Rows are points. Each copy is the shape, with its points in the same order, turned, moved and blurred by noise. Say if it was mirrored as well.
In the rows, zero is written as 128.

Shape, 5 rows:
[[ 92 188]
 [137 164]
 [166 107]
 [191  67]
 [132  72]]
Copy 1:
[[ 54 164]
 [112 157]
 [170 126]
 [207  98]
 [151  91]]
Copy 1 is: only turned
Copy 2:
[[118 216]
 [126 173]
 [109 114]
 [ 89  65]
 [ 62 108]]
Copy 2 is: only turned
Copy 3:
[[ 58 177]
 [ 99 166]
 [152 142]
 [193 112]
 [142  92]]
Copy 3 is: only turned

Shape (7 x 3):
[[139  77 171]
 [ 78  99  79]
 [170 152 160]
 [ 64 200 119]
 [187 153 139]
 [119  79 122]
 [ 63 124  74]]
Copy 1:
[[121 103 166]
 [167 164  82]
 [ 58 139 148]
 [109 242 112]
 [ 49 127 129]
 [152 118 122]
 [164 186  75]]
Copy 1 is: mirrored
Copy 2:
[[ 93  55 120]
 [ 67 146  51]
 [156 100 136]
 [103 212 140]
 [180 104 116]
 [ 89  96  74]
 [ 76 175  67]]
Copy 2 is: only turned
Copy 3 (7 x 3):
[[187 103 100]
 [ 74 122 101]
 [201 163 147]
 [104 154 210]
 [195 192 115]
 [140 101  84]
 [ 67 134 123]]
Copy 3 is: only turned
Copy 4:
[[173 119 189]
 [119  53 121]
 [146 182 137]
 [ 42 131 123]
 [155 181 107]
 [154  87 149]
 [ 87  59 107]]
Copy 4 is: only turned

Shape (8 x 4):
[[112 142 123 140]
 [126 249 118 116]
 [ 98 105 160 138]
 [ 82 114 119 133]
 [121 116 118 114]
 [134 110 122 146]
 [130  99 150 106]
 [133 127 122 139]]
Copy 1, 8 rows:
[[155 133 129 145]
 [134 244 149 154]
 [122  88 138 151]
 [128 108 101 150]
 [141 117 119 111]
 [166 104 133 122]
 [128  96 152 111]
 [167 122 138 131]]
Copy 1 is: only turned
Copy 2:
[[141 135 153 133]
 [213 201 181  93]
 [ 94 139 141 159]
 [106 119 167 134]
 [117 125 133 113]
 [133 117 122 143]
 [ 96 143 107 128]
 [141 125 127 134]]
Copy 2 is: mirrored
Copy 3 (8 x 4):
[[110 137 112 122]
 [130 230  77 166]
 [ 98 123 153  89]
 [ 75 117 127 117]
 [111 120 139 140]
 [128 106 122 117]
 [123 114 168 124]
 [128 122 116 125]]
Copy 3 is: mirrored
Copy 4 (8 x 4):
[[109 162 121 125]
 [158 231  71 136]
 [114 126 166  82]
 [ 85 145 136  91]
 [122 120 114 109]
 [115 121 138 131]
 [143  96 127  97]
 [117 134 122 128]]
Copy 4 is: only turned

Shape, 12 rows:
[[ 42 132 132 173 154 157]
 [ 85 107 178 143 137 137]
 [177  95 103 148 133 173]
 [136 154 123  87 232  60]
 [150  82 193 213 213 133]
 [153 136 138 164 134  98]
 [224 126 173 207 189 110]
 [140 171 151 175 112  85]
 [126 162 181 109 123 170]
 [160  67 163 151 131 125]
 [166 128 177 155  69 118]
 [174 146 168 128 151  80]]
Copy 1 (12 x 6):
[[166 212 131 139 172 139]
 [139 160 151  90 164 155]
 [117 130  84 127  76 183]
 [ 20 132 133 176 203 182]
 [ 83 217 181 100 103 219]
 [ 88 138 154 138 110 134]
 [ 21 172 167 112  56 183]
 [ 82 140 170 131 117  91]
 [104 147  92  61 155 118]
 [117 120 156  95 100 192]
 [114 103 156  73  90 113]
 [ 40 115 157 111 135 143]]
Copy 1 is: mirrored
Copy 2:
[[136 137 148 234 151  96]
 [117 176 151 181 116  89]
 [124 134 191 128 108 180]
 [154 192  89  79 213 105]
 [186 232 217 160 130 112]
 [165 135 159 122 116 100]
 [230 193 194  81  92 132]
 [183 119 137 131  89  76]
 [123 169  99 173  80 135]
 [121 175 203 121  90 107]
 [132 130 162 125  39  93]
 [162 165 135  84 103  97]]
Copy 2 is: only turned
Copy 3, 12 rows:
[[ 29 114 151 140 178  99]
 [ 88 144 195 132 147  88]
 [129 124 136 150 121 190]
 [122  12 172  46 116  94]
 [130  88 225 152 212 161]
 [141 106 138 130 162 114]
 [206  54 163 162 190 151]
 [151 121 120 139 159  73]
 [110 118 168 174  89  91]
 [150 148 183 128 152 153]
 [169 175 143 151 133  96]
 [191  82 160 114 143  91]]
Copy 3 is: mirrored
Copy 4 (12 x 6):
[[116  62  72 108  51 131]
 [ 87  71 106 117 102  99]
 [167 147 143 177  90 110]
 [144  96 113 115 182 235]
 [153   7 168 168 127 112]
 [155 111 159  93 122 129]
 [182  67 232 151 134 133]
 [141 109 174  58 106 131]
 [ 60 121 147 132  85 144]
 [135  98 142 149 145  78]
 [114 143 187  95 115  76]
 [125 113 172  98 162 152]]
Copy 4 is: mirrored

Shape, 12 rows:
[[134 173  59 143 111  96  86 121]
 [118  94 112 160 146 143  99  66]
 [172 103 131 138 121 162 102  52]
 [160 172 146 173  97 147 154 117]
 [ 76  56  54 115 164 101 176 154]
 [124 126  32 146 194 140 152 168]
 [180  59  83 104 180 101 135 128]
 [136  37 118 174  96 158  81 127]
 [100 194 122  44 198 121 146 123]
 [119 186  96  97  40 130 154 193]
 [126 129 178 169 150 126 206 195]
 [150  89 121 122 151 128 121 126]]
Copy 1:
[[224 174  82 103 156 125 136  98]
 [124 220 117 117 116 139 111 111]
 [123 189 157 105 140 166  79 107]
 [175 160 160 182 167 163 135  91]
 [146 150  75 126  29 118 193 162]
 [173 158  47 136 118 154 181 189]
 [137 146 135  66  99 135 161 187]
 [168 224 165 140  76 113  77 162]
 [103  76  49 121 169 107 159  99]
 [249  76 114 189 116 122 125  89]
 [138 129 164 227 129 115 206 149]
 [139 158 137 116 117 122 132 152]]
Copy 1 is: mirrored
Copy 2 (12 x 8):
[[ 99 106 165 186 132 101 125 187]
 [123  58 116 121 114  78  92 123]
 [ 97  99 136  94  89  54  77 119]
 [141 155 169 143  67  77 141 114]
 [196 111  69 124 180 158  95 182]
 [173 114 135 178 141 175  57 166]
 [164 113 148  80 168 110  41 184]
 [104  69 116  52  90 136 127 145]
 [141 164 147 197 226  85  72  93]
 [ 96 225 140 173 135 137 176 165]
 [229 174 163 115 116 136 151  94]
 [142 115 144  95 144 109  92 137]]
Copy 2 is: only turned

Shape, 14 rows:
[[105  69 135 199 145  94 117 140  86]
 [ 99 102 133 132 196 226 127  75 101]
 [119 156 160 139 216 238  89 169 128]
 [116 131 112 203 208  67 133 137 116]
 [204 162 128 182  84 101  75  84 103]
 [156 107  63 125 122 160  87 126 147]
 [102 194 150 186  85 106 115 114 101]
 [145 116  90 158 163 110 135  80 182]
 [145 165 147 165  48 128  92 244 152]
 [173 122  83 174 153 133 128 135 148]
 [148  70 144 120  83 135 121 132 165]
 [ 76  58 134 174 128 189  72 181 128]
 [133 169 141  72  79 151 112 111 114]
 [ 95 138 190  80 141  90  97 100 169]]
Copy 1 (14 x 9):
[[113  88 130 155 142 124 213 161 102]
 [ 55  78 216 150  98 129  90 102  87]
 [ 50  62 211 176  40 144  78 183 153]
 [128 117 199 178 134 165 224 176 151]
 [ 76 119  84 113 141 148 181  99 234]
 [120  58 131 101 124 178  90 144 153]
 [ 94 143 136 160 164  86 155 161 205]
 [173 126 186 119 115 171 145 112 155]
 [136 103  39 172  91 112 111 224 218]
 [138  78 145 155 113 190 140 132 169]
 [136 138  80 123  92 136 110 139 114]
 [110  42 122 138  90  84 121 185  89]
 [ 68 165 114 134 143 149  60 155 166]
 [ 90 211 151  88  90 137 129 185 130]]
Copy 1 is: mirrored
Copy 2 (14 x 9):
[[116  73 133 125 171 165  76 158  36]
 [121  92  89 106 110  62 177 189  51]
 [126 138 114  32  69 129 194 191  83]
 [124  55 140  60 179 140  53 169  97]
 [203 178 128 134 191 135  88  99  99]
 [129 120 177 126 149  94 158  93  89]
 [147 154  93 113 120 135  38 117  95]
 [168  57 133 106 165  91 126 109 115]
 [115 177 162  94 102 242 100  68 115]
 [138  91 142  72 185 129 133 101  96]
 [135  94 142 183 135 164 151 104 100]
 [112  96 166 112  84 177 157 143   7]
 [107 185 112 165 119 112 128 130 149]
 [153  89 141 170  84 135 100 178 163]]
Copy 2 is: mirrored
